Every row gives one point. To make a cloud, some directions were put in groups of two or more. Within a group, all points are equally far from the middle, so they leave a hole (a ring in 2 directions, a hollow ball in 3). The other directions are filled evenly. Then the cloud was stretched, turned, moved and blurred a little. Count the holes, and give their numbers of directions, smallest first.

Cloud (13 x 2):
[[-57   0]
 [ 30 -30]
 [-36 -31]
 [ 42   1]
 [ 38  12]
 [-41  34]
 [  2  40]
 [-31  40]
 [-43 -26]
 [ 20 -35]
 [-27 -37]
 [-49 -20]
 [-39 -30]]
Holes: 1 (2)

Cloud, 20 rows:
[[ 50 -14  -4]
 [ 27 -47 -39]
 [  2  37   3]
 [ 39 -60   7]
 [ 12  37  28]
 [-19  -4 -20]
 [ 10 -46 -21]
 [ 26  13  31]
 [-16   9 -31]
 [ 15  16 -15]
 [-14  32  -1]
 [  5  -2  10]
 [  4 -13  33]
 [-48  -6 -24]
 [ 34  33  31]
 [-21 -21 -32]
 [ 24  11  32]
 [ -4  21 -10]
 [ 12 -33 -21]
 [  7 -17 -33]]
Holes: 0

Cloud, 48 rows:
[[  9   1 -19 -39  12  14]
 [ 46  -8 -35  20 -16  -3]
 [-47   6   0 -25  -8  -7]
 [-30  11 -11  18  24  36]
 [ 49 -13 -32  23 -18  17]
 [  2 -12  -2  26  39  11]
 [-40 -13  16   4 -19  24]
 [  1 -22 -35 -17 -39 -25]
 [ 20 -17  12  19  28 -10]
 [-10   9  37  16   4  10]
 [ -1  -4 -33 -21 -18  42]
 [  2  11 -16   3 -50 -26]
 [ 30 -29 -13 -34   3   7]
 [ -4 -21   2  26   6 -38]
 [ 32 -34  -9   7  11  41]
 [ -2 -48 -15  19   1  37]
 [ 15 -13  -1 -15 -30  48]
 [-23 -10 -29  -7 -48  -2]
 [-20   5  28   5  25   5]
 [ 13 -16  18 -31   4  26]
 [ 12  13  32 -10 -27   8]
 [-21 -58   0 -20   3  -3]
 [ 36  16  14  39 -11  20]
 [  8 -17 -19 -34 -29 -28]
 [  5  18 -41   3  25  26]
 [ -9   7  11  44   2 -17]
 [-36 -37  17 -17 -16  11]
 [ 35 -44   1  17 -30 -20]
 [ 33  17 -34  29 -17  28]
 [ 34 -47  -1 -18  -2 -11]
 [-11   0 -15 -46  -9  11]
 [ 10 -19 -38  -4 -50   2]
 [ 26 -29 -44  -8 -31   9]
 [-21  -7  -4   0  44  -1]
 [ 32 -22   5   4  29  10]
 [-12  -7  28  30 -33  -3]
 [ -3 -43   5 -14  27  19]
 [ 41 -40 -18   0 -36 -12]
 [-33  38   1   6   4  -6]
 [-39 -27 -21 -35  -5  -8]
 [ 40 -30 -24 -18   0  -3]
 [ 40 -36  -6 -15   6  -6]
 [ 25 -18 -48  -9   1  -4]
 [ -3 -24  10  16  12 -37]
 [-32  13  -4  13  25  32]
 [ 29 -19   5  14 -60  -4]
 [  2   6   8 -32 -36  12]
 [ 16  41 -12  18 -18  29]]
Holes: 2 (2, 4)

Cloud, 85 rows:
[[-34  -2 -11 -41  -5 -11  12  -9]
 [ -4  -1   6  -6 -25 -43 -13  -5]
 [ 14  15  30  36  10   8  25  -3]
 [-31   0   2   6  33 -24  -1   4]
 [-22   2 -35  -8   5  -2 -15 -11]
 [ -9  38   8 -30  19   0  28 -21]
 [ 25   8 -15 -60   2 -42  24  14]
 [  3  37  15 -19  27  18   7 -15]
 [-11 -33  -6  -4  -2 -13   3  20]
 [ 28  27   8 -50   8 -30  21  -2]
 [ 30  35  -1  13  11 -11   4  11]
 [  6  -4  11 -43  -5  -7  13 -16]
 [ 39  19   0 -39  -9 -20  22  26]
 [ 24 -12  -5  39 -15 -27   3 -34]
 [-40   0 -20  16  -9  -5  20  17]
 [ 45  10  -3 -30 -10 -24  20   5]
 [ 10  -9 -45   9   4  18 -31  -8]
 [ -5  18  21 -29  12  23  17  19]
 [-13  28  12   6   1  26  26  -8]
 [ 16 -10  12  -1 -20 -20  45 -16]
 [  8 -41   2 -18   0 -11  20 -22]
 [ -2  -7 -27  -1  36  11 -60   7]
 [-15 -24  -7 -25   3 -19  17   6]
 [  2  12  17   0  -4  22   2  27]
 [-19  10  23   4  29 -12  11  16]
 [  7  11 -20   9  13  -8 -42   6]
 [-31  -6   8  -6   2   7  -7  29]
 [ -9  -7 -13  14  30 -10 -13  13]
 [-11  11 -23 -23 -22   1  -4 -27]
 [  3 -10  -8   9 -38  24   8  12]
 [ 11 -33   2   4   3  18  54   4]
 [  0 -33 -30  23 -35  22   7  10]
 [-21 -18  -8  -3   6 -36   1  26]
 [ -4   4   4  15  16 -10  10  31]
 [  0   9 -23 -24  26  18   7   7]
 [ -7  -9 -14 -28   0 -15  21 -33]
 [-25 -22  -2   1  18   5  27   3]
 [-20  -1   4 -53  27  -6  45 -12]
 [-13 -17   0   9 -17  39 -12  -1]
 [  8   2  21  14   0 -44  45  -4]
 [ 11 -17   0  12  23 -11 -29  -6]
 [-29   8  26 -21  37  14  -8 -11]
 [ 28 -26   2   8   0 -12  -1   0]
 [-32  13  10 -15   3  -8   8 -36]
 [ 40 -31 -12  -5   2 -22   0 -37]
 [ -7  -5  -7 -22 -18   7 -14  15]
 [ 28   9  -4 -35  -6  -5  30  12]
 [ -8  -6 -25   1  38 -31  10 -22]
 [-32  11   9  20  17   5  18  14]
 [  0   0 -21  22 -13   2 -19 -16]
 [ -4   6  -4   3   2  10  -5  37]
 [ -5 -26 -20 -18  18 -25  17  23]
 [-27   7  -8 -23  -2  14  23  31]
 [ 43 -13   6 -37  14  -1 -18  -8]
 [ 34 -12  -7 -23  -1 -20  20   9]
 [ -8 -26 -19 -17   7 -16  -5 -22]
 [ 24 -19  -1  -3  -8   5  -9  13]
 [ 44   0 -16 -38  15 -24  18  19]
 [ -8   4  14   5 -34   5  22  -1]
 [ -2  33 -21 -22  -3 -25 -11 -14]
 [ 31 -37  -7  -9  13  11   2  -2]
 [-24  -9   1 -20  -4  23   2  -7]
 [ 22   8  -4 -26 -17  -3  -1 -17]
 [  8   3 -18  22  13 -30  21 -24]
 [ 39 -13  -6 -28   8 -44  38 -29]
 [  1  29   2  -2   5   6 -46   8]
 [  6 -20 -26 -51  19 -24 -12   6]
 [ -5  -6  -4 -35   7   7 -48  25]
 [ 15 -37 -38 -28  -2   6  27 -38]
 [-30 -30 -14  -1   5  44 -29  23]
 [  8 -29 -34 -16   4  35  -9 -16]
 [-22   6 -10 -21 -13 -18  -4  -8]
 [ 11 -31  20  -7  -6 -10  35  -2]
 [ 29  24  14 -28   2 -30  24 -12]
 [  0  20  14  -9   7   6  21   5]
 [-18   6  -9 -26  23  -5 -23  -7]
 [  9 -17  13 -11  22 -38  15   3]
 [  0  -5  42 -12  16  -5  20  20]
 [-26  -4  -9 -30  32  -1  15 -22]
 [ 28  -3  15 -31  -2  26  19 -20]
 [  6 -21  -6 -53   9  -9  29 -44]
 [ 31   8 -13  -4  15 -39  16 -20]
 [-11   8  14  -2  11  14 -16  17]
 [ 59  -7  11 -14  -2 -13  36 -19]
 [ 11  -4  -3  11  35 -14  -1  35]]
Holes: 0

Cloud, 106 rows:
[[ -3   9  42 -11 -32  16 -23  20   6]
 [ -3 -12 -25  -4  11 -16 -19  43  -4]
 [  8  13  -5  35 -17  14   0  26  13]
 [-30   4 -29   3  -9 -13  -6  17  18]
 [  3 -19 -12  33   0 -11  17  -1  15]
 [  0   2   4  25  17  15  41   5  30]
 [  0   2  11  23 -14  -1 -24   2   4]
 [  3 -23 -26   0 -16   2  -9  -3  -7]
 [ -1   2  -7   7 -15  17  37 -14   0]
 [ -8 -22   5 -20  -6 -51  16  -4 -14]
 [  2   9 -14  34   7  -4  11 -40  38]
 [  8  17  51   1 -34  22  -3 -17 -16]
 [ 28 -20 -38 -12  38 -13  -2  14  -8]
 [ 23  10 -10  14 -17  12 -17   8   1]
 [  7  11   6 -15 -36   3  -6   1   4]
 [-32  31  -2   9 -12  -2 -15  29   8]
 [  6  17  -6 -35 -20  26  -5  10   0]
 [ 19   1 -13 -27   5 -47  38   2 -11]
 [-20 -34 -40  19  15   8 -42   0   0]
 [ -7 -30 -20 -10  -4 -22 -31  13   7]
 [ 27 -11 -18  -4  -1 -10  12   8  -9]
 [ 12   3  16  17 -13   0  -9  -9 -11]
 [ 25 -13 -37  27  33  -6  -1  16  31]
 [ -6 -24   2  14   5  23 -18  -3  -4]
 [ 25   7   9 -17 -10 -13   6  18  -3]
 [  4 -29  -3  19   4 -17   5  -7  22]
 [  0  29  27   1 -44  12  -7 -17  -4]
 [-11  18  -1  32  13  -8  11  15  26]
 [ 24  13 -38   0 -12  13  -4  18   5]
 [-30 -15 -38  -7   8  -5   2  11  28]
 [  7  31  14  33 -28   3  29 -10  -4]
 [ -9   5  -1   4 -12 -28 -20  10  23]
 [  0   1 -16  19  -8 -23  58  -2 -26]
 [-11  15  30  -6 -24 -12 -12 -13   6]
 [-14   4  11  36  -6  18 -11   5   1]
 [ -6   3  21  33 -12  13 -15   2  -5]
 [-18  23  22   6  14  13 -11  -8  -8]
 [ -1  -5   8  11 -36  11  -1 -12  12]
 [ 11  -1 -27   5   9  -4  34   0  -7]
 [  2   8  -5  34  -2  35  -4 -18  32]
 [-22   6 -21  21  -2 -11 -31 -15  -9]
 [ -1   6  29 -12  18 -17   7 -15 -14]
 [ -1  -8 -52  19   5  24  -3  12   8]
 [-16  -4 -14  -3  -6  25 -12   0  -5]
 [ 14 -13 -41  25  21   3  -3   9  20]
 [ 17 -25  -3  24  -6   1  -8   5  60]
 [-35  -6 -15  20  17  16   2  -2   7]
 [  1 -12  20  -1  35   4   8  14  -2]
 [-23  -7 -21  14  11  -9 -35  10  24]
 [  6  14  -5  -1   2  52 -25  11  26]
 [-20 -19  -3 -22  -8  -4 -13  19   4]
 [ -3  -6  -6  38 -12   5  41 -20   3]
 [ 26 -14 -13   1  10  21  19  17  12]
 [-18   3  -2  31 -26   1 -33   9 -33]
 [  2 -41  -4  17  -6 -21   7  14  10]
 [-12  -4  -1   7 -25  -6  -9  18  -5]
 [-19   6  23  -3 -11  14   7 -13   9]
 [-21 -23  -2  26  13  33 -16  27  41]
 [-11 -26 -33  26  -2   9  17   6  -5]
 [ 22 -18 -28  17 -18  10  10  -9  32]
 [  9   3 -25  27 -18   0  22   5  -4]
 [ 25  17 -22  27  27  -1 -17  17  40]
 [ 14   8  14   8  12   8  26  22 -20]
 [ 38   1   8  -7  -5  27   9   1  38]
 [ 26   9 -13   1  21   4  21 -11  41]
 [  2  -1  -5  -7 -22  12  24 -14 -20]
 [ 24  -5 -18  -7  -9 -40  14  14   5]
 [ 24  -8  -5 -13 -19 -42  -4   3  19]
 [ 14   6  -2 -13 -14 -45  25 -13  -9]
 [ 16 -18 -33  15   3   4  23  -1  21]
 [-31  -5 -32   4   9  -5  -9  35  -8]
 [ -6 -19  -2  12 -15   2  40  -9  12]
 [ -7  23  -4 -35 -28 -19 -22  11  -2]
 [-24 -33 -36  23   8 -22 -35  25 -26]
 [  2 -24 -17  13   2  -8  13  31  34]
 [  3  13   7 -22 -10  24   0 -34  21]
 [ 11  20   2 -36 -10  -7 -37  11 -19]
 [ 26  35 -21 -16   6 -15  -7   4   2]
 [  2  -6 -14   0 -11 -53  20  -8  -6]
 [-22 -22   5  11 -15 -19   1 -15  -2]
 [-26 -13 -12  -8 -13 -16  -7  -6  24]
 [ -3  21   5  59 -26  -4 -16   3  32]
 [-30 -25   1   6  20 -39   5   3  -1]
 [-27  -4   5 -28  -5 -19   2  29 -17]
 [ -3 -27   8 -24  13 -26  -7 -19  -5]
 [ -1 -21 -26 -20  10 -23 -44  -7   6]
 [ -5  -7 -23  13 -24  -1 -14  39   4]
 [ -6  13 -29 -24 -12 -32 -26  -9   5]
 [  4 -23 -19  31  21 -20  -6  11  31]
 [ -7  -9   1   8 -17 -16  21 -15 -17]
 [ -5  16  18  18   2 -15 -34 -13   5]
 [-17 -13 -25 -11 -11   3  18  15  25]
 [ 20   3  -5  -4  37  11 -16  11   5]
 [-19   8 -30  17  -7  13 -14   5  10]
 [  8 -14  11 -13  23 -11 -39   7 -25]
 [ -5 -15  17  13 -35 -10   3  10   4]
 [  4  -1   9  18 -15  18  -7 -11 -34]
 [  3  27  50 -25  -1  -9  -1   7 -26]
 [  5   1 -47  13  16  23  -1  -4  16]
 [-26  -1 -12  47 -20  -9  15  10  23]
 [-18 -24 -29  37  -2  18 -44  -7  16]
 [ 21 -19  27  16 -28 -13   5   1  21]
 [ 38  14  19   5 -41  16  10   1  37]
 [ -2 -29  -4  43 -21   8   7   3  24]
 [ 22   0  20  -7  11  19  28  -6  16]
 [-31 -25  11 -12 -21  -6  27   4  -7]]
Holes: 0
